Every row gives one point. The last column is the point's height on a tilted bowl or saddle (a function of degree 2), plus a little noise. Along how many of its main directions does it bend up, bend down or stay straight?
In the rows, zero is written as 128.

Points (11 x 3):
[[138 203  62]
 [106 145 126]
 [138 128 133]
 [120 123 127]
 [ 71 159 119]
 [143 177 103]
 [103 111 113]
 [120 193  86]
 [133  51  43]
 [100 134 124]
 [181 103 139]]
Directions: 0 up, 1 down, 1 straight

Points (17 x 4):
[[ 93 124  70 136]
 [149  96 151 154]
 [ 79 209 152  43]
 [ 70  90 173  95]
 [111  91  68 121]
 [102  90 185 100]
 [ 85 103 115 142]
 [135  84  78 115]
 [ 73 168 161  85]
 [166 106 155 180]
 [113 158 143 110]
 [167 108 138 171]
 [ 99 109 114 135]
 [124 185 115  85]
 [156 147 172 159]
 [123 187 116  81]
 [126 135  76 110]]
Directions: 1 up, 2 down, 0 straight

Points (26 x 5):
[[164 107 131 128 108]
 [ 83 133 134 125 101]
 [158  95 120 144 116]
 [156 109  44 151  58]
 [174  92 160 105  93]
 [157 165 149 135 132]
 [122 103 150  80 100]
 [146 160 150 178 133]
 [188 181 168 150 179]
 [122 148 222  61 145]
 [170  98 165 165 152]
 [114 146 148 159 117]
 [137 116 117  89  90]
 [132 112  96 133 105]
 [116  16 194 147  83]
 [ 60 120 105 174  89]
 [171  97 126 134 103]
 [176  98 139 132 108]
 [108  76  94 121 142]
 [141  95 176 107 116]
 [120 111  82 169 113]
 [ 63 109 118 145 112]
 [151  53 116  76  55]
 [ 95  89 129 176 142]
 [163 198 137 148 107]
 [139 158  76  98  33]]
Directions: 1 up, 2 down, 1 straight

Points:
[[169 132 128 133 158 128 103]
 [152 115 111 124 171 100 114]
 [119 162 127 165 180 105 102]
 [117 117 133 118 130 113 125]
 [169  85 106 106 133 118  72]
 [ 97 130 169 165 107 108  73]
 [ 87 106 132 118 165 128 115]
 [130  73 118 158 114 106 115]
 [124 118 113 175 100 114 119]
 [134 108 105 173 130 153 100]
 [152 124 182 139 106 132 100]
 [115 132  98 131 172 130 127]
 [144 114 146 143 136 145 113]
 [129 249  84  96 111 139 119]
 [ 79 151 132 113 127 133 101]
 [ 97 184 137 127 161 141  91]
 [151 110 161 128 116  91  87]
 [164 126 110  80 132 112  86]
 [140 125 156 135  83 130  91]
 [143 160 100 111 151 150 122]
 [142 120 117 133 125 107 129]
 [132 147 104 107 133 162 125]
 [150 117 116 146 101 130 108]
 [146 182 125 153 143 124 111]
 [134  91 161 138 110 147  94]
 [162 122  88 181 160 122 116]
 [127 123 121 151 119 133 125]
 [102 123 143 121 150  81 118]
 [106 162 106 116 116 118 130]
 [101 150 117 146 146 117 133]
 [207 189 144 189 150 173   7]
 [132 144 121 189 176 105 110]
 [149 130 115 153  70 138  85]
 [160 149 109 129 123 104 123]
 [121 112 109 104  94 108 102]
 [121 138 147 126  81 133 101]
 [ 86 132 126 116 159 133 110]
 [164 129 111 124 125 165 109]]
Directions: 1 up, 4 down, 1 straight

Points (73 x 9):
[[159  84 111  97 182 173 162  79 126]
 [ 81 106 154 199 136  82 135 128 208]
 [118 153 198 108 157 110 160 134 137]
 [213 122  58 144 153 102 111 200 221]
 [115 138  86 174 161 148 179 122 155]
 [107 162 106  98 145 169 121 111 132]
 [143 172 123 157  63 177 160  57 141]
 [172 169 166 112 146 123 116 151 160]
 [219 126 130 136 164 161 157 132 183]
 [170 129 123  82 156 146 133 131 141]
 [185 189 179 153 108 195  97 116 178]
 [128 150 168 126 110 156  87 117 148]
 [131 106 175  96  91 113 196 162 110]
 [ 50 109 128  74 132 196 152 183 166]
 [115 142 104 168 177  85  94 106 190]
 [103 132 128 147 108  85 185  87 143]
 [115 147 175 180 174 170 150 114 165]
 [167  37  83 101 145 140 126 114 136]
 [159 114 110 119  84  67 105 201 147]
 [ 93 156 120 146 209 153  77 130 193]
 [175 143 122  52 119 135 134 160 136]
 [133 116  46  86 166 126 156  67 111]
 [145 119 119 180  76 168 181 162 154]
 [121 148  22  99 155  92 110 146 131]
 [ 88 102 181 135  73 116 131 228 167]
 [155 154 102 141 120 136 116 129 146]
 [169 176 182 169 185 165  90  90 199]
 [116  56  30 177  83  81 147 123 179]
 [136 149  94 103 121 154 156 219 156]
 [ 79 119 108 152 134  77 132 189 173]
 [105  62 129 146 114 114 149  20 161]
 [ 78 174 145 167 108 130  83 120 163]
 [137 166 138 136  91 170 161 114 131]
 [148 161 115 187 122 177  87 152 196]
 [100 158  91 108 150 168 185 171 140]
 [153 128 100 117  97 154 122 115 127]
 [101  99  72  77 124 119 140 116 108]
 [ 85 140 140 140 132 105  58 151 182]
 [153 129 102 135 161  77  71  68 188]
 [ 95 153  87  54 149  76 160  75 117]
 [144 148 111 105  89  64 192  82 129]
 [177 109 126 155  77 150 156 116 135]
 [134 136 171  64 126  83 106 101 149]
 [134 107 143 173 182 114 168  96 166]
 [ 84 148 134  59  97 154 139 161 139]
 [164 108  90 136 100 100 100 150 151]
 [101 141 102 108 146 154 113 184 158]
 [126 154 110 136  67 184 149 136 139]
 [104 131 124 215  92 160  78 168 205]
 [162 136 143 148  66 151 131 157 139]
 [121 110  56 138 129  95 203 105 130]
 [135 111 149 115 104 155 125 169 141]
 [107 107 147 164  83  89 149 132 154]
 [163 221  78 120 178 107  15 156 221]
 [117 146 109 124 107 171 131 149 139]
 [ 96 130 138 165 138 119  95  65 165]
 [122  79 143 119  80 130  94 104 136]
 [151 155 141 165 167  82  86  28 202]
 [110  94 110  59 189 140 123 126 136]
 [ 80 193 145 151 137  94 126 143 156]
 [160  87  92 125 125 186 129 152 153]
 [ 94 148  91 123 122  89 148 180 135]
 [168 138  68 135  67 129 115 144 137]
 [164 150 121 110  32 114 140 115 120]
 [131  92 105 125 158 215 111 139 171]
 [154 123 151 146 177 164  91  60 171]
 [ 63 164 116 151  58  91 152 133 158]
 [113 199 127 102  41 101  68 135 137]
 [155  70  98 129 153 131 143 103 140]
 [136 105 161 112 112 155 128 119 130]
 [ 99 108 151 120 108 130 148  86 127]
 [ 82  97 138 149 144 153 157 169 157]
 [118 151  96 126 120 168 191 151 133]]
Directions: 4 up, 0 down, 4 straight

Points (65 x 9):
[[119 137 188 114 140 126 155 167 149]
 [125 124 148 110 144 196 141 135 151]
 [ 95 144 116 177 152 103 117 101 126]
 [ 91 182 145 143 127 202 123 122 129]
 [153 168 101 138 126 115  79 102  88]
 [ 83 145  88 180  80  91  95 161 148]
 [ 88 122  87 152 133 150 111 122 148]
 [138  55 114 150 202 124 108 115 116]
 [145 112 128 163 113 102 117 128 109]
 [159  95 126 110 109  83 163  75  70]
 [156 127 200 117  68 122 220 115 159]
 [ 96  67 164  93 106 113 110 166 148]
 [142 193  85 190 192 150 134 139 170]
 [147 180 173  85 112  80  95  99  93]
 [150  75 110  73 172  92 107  71  30]
 [ 85  86 174 185 126 107 113  95 148]
 [143 123 201 151 115 146 137  91 137]
 [141 132 151 159 122 146 123 166 138]
 [121 114 149 194 162  94 113 164 140]
 [ 90 118 135 102 132 103  63 135 118]
 [138 116 237 120 107 117  95 104 135]
 [116 116  79 135 168 141 150 130 146]
 [179 134 143 110 127 126 140 192 138]
 [173 146  80  96 130 110  52 145  62]
 [209 106 148 108 123 155 143 110 103]
 [164 167 122 152 126 158 125 171 137]
 [101 158 115 118 160  73 121 104  97]
 [101 169  60 100  71 120  49 102 125]
 [ 83  80 121 120 140 138  81 193 150]
 [135  69 208 155 198 135 141 162 184]
 [126 141  97 128  90 115 159  95 109]
 [101 116 109 104 149 169 132 106 135]
 [ 99 142 109  41 104 128 133 170 161]
 [165 162 141 109 141 172  77 148 126]
 [167  43  48 167 212 181 169 185 249]
 [127 153  87 148 102 115 120 103 110]
 [127 132  82  88  81 131 143 115 106]
 [ 95  27 139 136 200 176  51 137 146]
 [136 125 106  82 101 138 138  68  87]
 [ 77 170 120 156 187 130 161  99 128]
 [129 101 200  86 128 128 190  89 151]
 [ 93  69  83 139 192  77 142 110 116]
 [163 143  92 104 141 135 130 174 127]
 [215  83 206 121 129 153 110  99 115]
 [ 84  83  72  64 125 119 133 153 141]
 [155 198 139  55 153  99 123 126 118]
 [ 82 102 141 148  99 146 121 156 149]
 [121 155 209 180 138 165  32 106 146]
 [ 52  89 119  57 162 140 162  64 133]
 [141  98 145  98 137 127 139 116 111]
 [149 130 142 116 168 128 117 129 115]
 [ 89 119 156  99 171  85 116  67 104]
 [118 151  88 127 145 124 159  88 117]
 [132  98 171 109  77 107 104 116 106]
 [160  74 167  97 100 157 149 101 119]
 [ 30 144  97 112 125  85 168 165 163]
 [ 57 148 138 203 186 117 191 165 157]
 [ 66 156  94 164 125 117  92 130 138]
 [129 194 115 128 150 189 126 121 141]
 [167  98 103 113 149 144 167 113 121]
 [144 134  42 138 182 192 109 117 175]
 [131 146 176 160 118 169  75 143 131]
 [148 130 167 132 132  82 112 177 118]
 [124 120 156 189 196  57 137 214 163]
 [ 67 135 129 212 124 134 170 140 168]]
Directions: 4 up, 1 down, 3 straight

Points, 68 rows:
[[173 205 176 218 173 134 159 136 203]
 [249 133 145 125 148  58  84  96 213]
 [105  78 167 105 169 184  94 103 156]
 [122 102 129 121 122 110  82 134 136]
 [123 179 181 165 150 100 108 148 165]
 [ 95  79  80 123 108 154 147  82 144]
 [135 158 139 173 120 100 145 113 135]
 [126 177 172 141 123  95 116 161 151]
 [113  79 111 115 132  81 113 148 143]
 [184 161  90  88  75 102 137 126 163]
 [199 183 115  98 120 139 174 122 192]
 [ 92 180 122  44  94  97 180 150 194]
 [ 82 157 143 159 127  86  98  77 147]
 [170  90 141 182 132 117 124 150 134]
 [135  64 165 135 175  94 139 126 164]
 [187  99 112 127 126  97  38 118 164]
 [214 181 145 127  62 173 170 142 191]
 [161 113 165 174  95 122 103 173 125]
 [126 135 113 156 135 129 136 142 132]
 [151  57 144  94  69  94 114 148 136]
 [111 150  84 142 103 108  57 106 145]
 [107 108 134 164 100 174 121 158 117]
 [183 133 132 121 118 149 158  86 153]
 [114  62 166 136 135 189  88 158 137]
 [128 123 169 105 142  96 124 140 152]
 [ 70 199 147 110 155 126 205  54 211]
 [157  40 138  82  88  98  70 128 161]
 [104 133 168 104  98 222 116 173 131]
 [165 146 162 173  79 155  23  79 161]
 [115 108 188  78 110 110 153 148 151]
 [ 94 116 110 164 139 148  87 142 132]
 [ 36 161 114  95 115  89 154 160 180]
 [107 106 157 116 150 154 162  89 138]
 [132 140 176  87 154 136 131  90 165]
 [159 163 165  91 140 108 124 145 166]
 [147 116 152 124 122  92 181 137 148]
 [184 170 171 186 143 111  72 131 171]
 [111  79 181 157 102 148 157 144 125]
 [138 193 152  83 140  81 137 137 189]
 [177 198 162 122 116 141 116 145 168]
 [106 123 109 117 121 101 131 100 141]
 [ 86 108 144 134 143 157  69 108 148]
 [125  85  87 163  52 124 149  96 130]
 [222 145 153 138 156  99  85 157 184]
 [171 132 113 208 116 123 138  91 134]
 [139 136 120 189 129 150 173 202 155]
 [124 123 112  73 114 129 104 131 148]
 [ 85 162 129 148 145 163 141 243 156]
 [149 159 143 148 161 122 165 113 160]
 [ 90 131 142 110 149 106  88 202 159]
 [136 158 126 115 155 102 147  34 184]
 [ 96 154  91  90 138 121 126 140 161]
 [112  87 120 130 143 152 186 143 144]
 [147 147 141 147 142  81  93 127 149]
 [137  98 139  73  56 175 100  96 145]
 [ 49 166 161 168 122 187  94 123 147]
 [ 79 140 166 123  99 144 174 129 138]
 [103  66  83 104 186 103 185 124 190]
 [150 135  92 175 151 108 130 130 144]
 [ 87 141 120 121 103  87 169 128 149]
 [ 87 107 214  94 142 127 164  82 160]
 [ 85 144 121  83  48 206  73 154 155]
 [145 138 130 106 166 101 173 129 171]
 [ 79 203  87 173 108 122 184 176 187]
 [219 154 126 109 151 218 110 187 179]
 [121 135 210  66 105  90 107 144 180]
 [ 62 183 101 161 137 124 128 189 160]
 [140 153 157  85 110 153 170  93 157]]
Directions: 6 up, 0 down, 2 straight

Points (73 x 9):
[[160 178 132 181  92 181 138  97 104]
 [133  43  95 121 148 101 139 131 109]
 [ 70 121 105 157 173  82 136  96 123]
 [ 75 148 187  87 108 120 157 111 119]
 [ 96 151 130 121 185 189 134 120  91]
 [145 199 171 140 111 159 181 112 134]
 [143 140 125 102  95  99 168 105 142]
 [146 125 189  94 218 161 160 140  39]
 [162 102 160  88 104 162 141 156  80]
 [154 145  91 147 178  76  39 161 100]
 [110  53  90  76  94 125 137 131 107]
 [ 79 143 111 161 121 113 220  87 145]
 [ 86 107 187 104 141 180 149 171  72]
 [111 134 195 110 123 146 143  82 112]
 [145 189 121 162 104  94 131 107 155]
 [138 162 136  56  77 141 134 126  94]
 [161 133  76  51 186  82 120 106  60]
 [ 99  54 133 101 137 154 149  90 103]
 [135  72  78 106 103 133 172 103 130]
 [197 145 168 100 155 104 132 164  95]
 [178 152 119 139 109 138 106 168 114]
 [169 109  83 138 101  58 144 107 125]
 [188 144 130 104  50 101 181  65 141]
 [200 115  87 156 155 134  97 160  79]
 [134 205 155 115  76 110 110 128 161]
 [204 100 120  65  91 107 113 118  75]
 [145 109 165  97 128 220 117 151  40]
 [189  95 117 128  65 156 142 119 101]
 [132 147 124 125 207 111 176 108 114]
 [ 65 127 156 121 120  73 115 173 116]
 [113 128 133 101 172 158 112 133  89]
 [116 174 101 172 146  84 112 135 137]
 [165 193 165 132 196 204 160  89  77]
 [185  94  38  61 139 162 143 191  29]
 [152 146 116 124 128  91 195 159 135]
 [125  57 116  93 221  65 139 107  52]
 [108 111 168  56 135 150 124 127  64]
 [192 116  76 182 100  96  62  68  89]
 [116 162 124 134 222 162 179 112 101]
 [ 90  52 126 166 113 122  95  88 111]
 [130 177  60  91 111 175 156 127  89]
 [112 168 123 122 128 141 129 168 120]
 [130 130 164 115  76 112 139 155 134]
 [154 154 213  70 136 129 116 101 103]
 [137 117 136 106 102  78 192  63 148]
 [ 88 109 124 139 181  86 129 146 111]
 [157 133 138 146  82 117 170 140 140]
 [114  67 186  70  85 140 172 153  94]
 [ 73  71 151 107 149  78 113 187  81]
 [154 110 160  79 199 112 142 160  49]
 [ 69 178 175 113 134  78 179  98 146]
 [159 166 130  65  81 130  53 156  84]
 [140 176 174 154 152 154 133 108 134]
 [128 131 186 142  98 114 111 119 145]
 [163 142 146 140  76  69 119  90 156]
 [135 148 117 179 140 101 120 115 135]
 [199  92 129 148  94 110 113 106 116]
 [162  76 133  72 132 114  93 164  53]
 [101 133 181  75 129 137 144 124  98]
 [121 121 105 119 132  75 123 112 125]
 [155 183 146 125 119 122 159 127 146]
 [184 157 115 161 146 138 145 102 119]
 [ 54 175  82 138 165  89 125 137 127]
 [161 162  86 133 130  72 169  97 140]
 [ 94 113 132 127 111 180  94  98  86]
 [ 90 153  78 189 118 100 170 155 122]
 [100  95 107 151  29 100  85 131 104]
 [ 99 158 183 126 156 106 120 193 114]
 [ 97  78 166 152 134  42 112 169 101]
 [195 117 120 158  98 116 106 149 116]
 [110 135 161 117 153 173  81 138  92]
 [ 93 180  75 174 168  87 161 101 131]
 [130 157  66 140 117 121 158 114 127]]
Directions: 1 up, 5 down, 2 straight
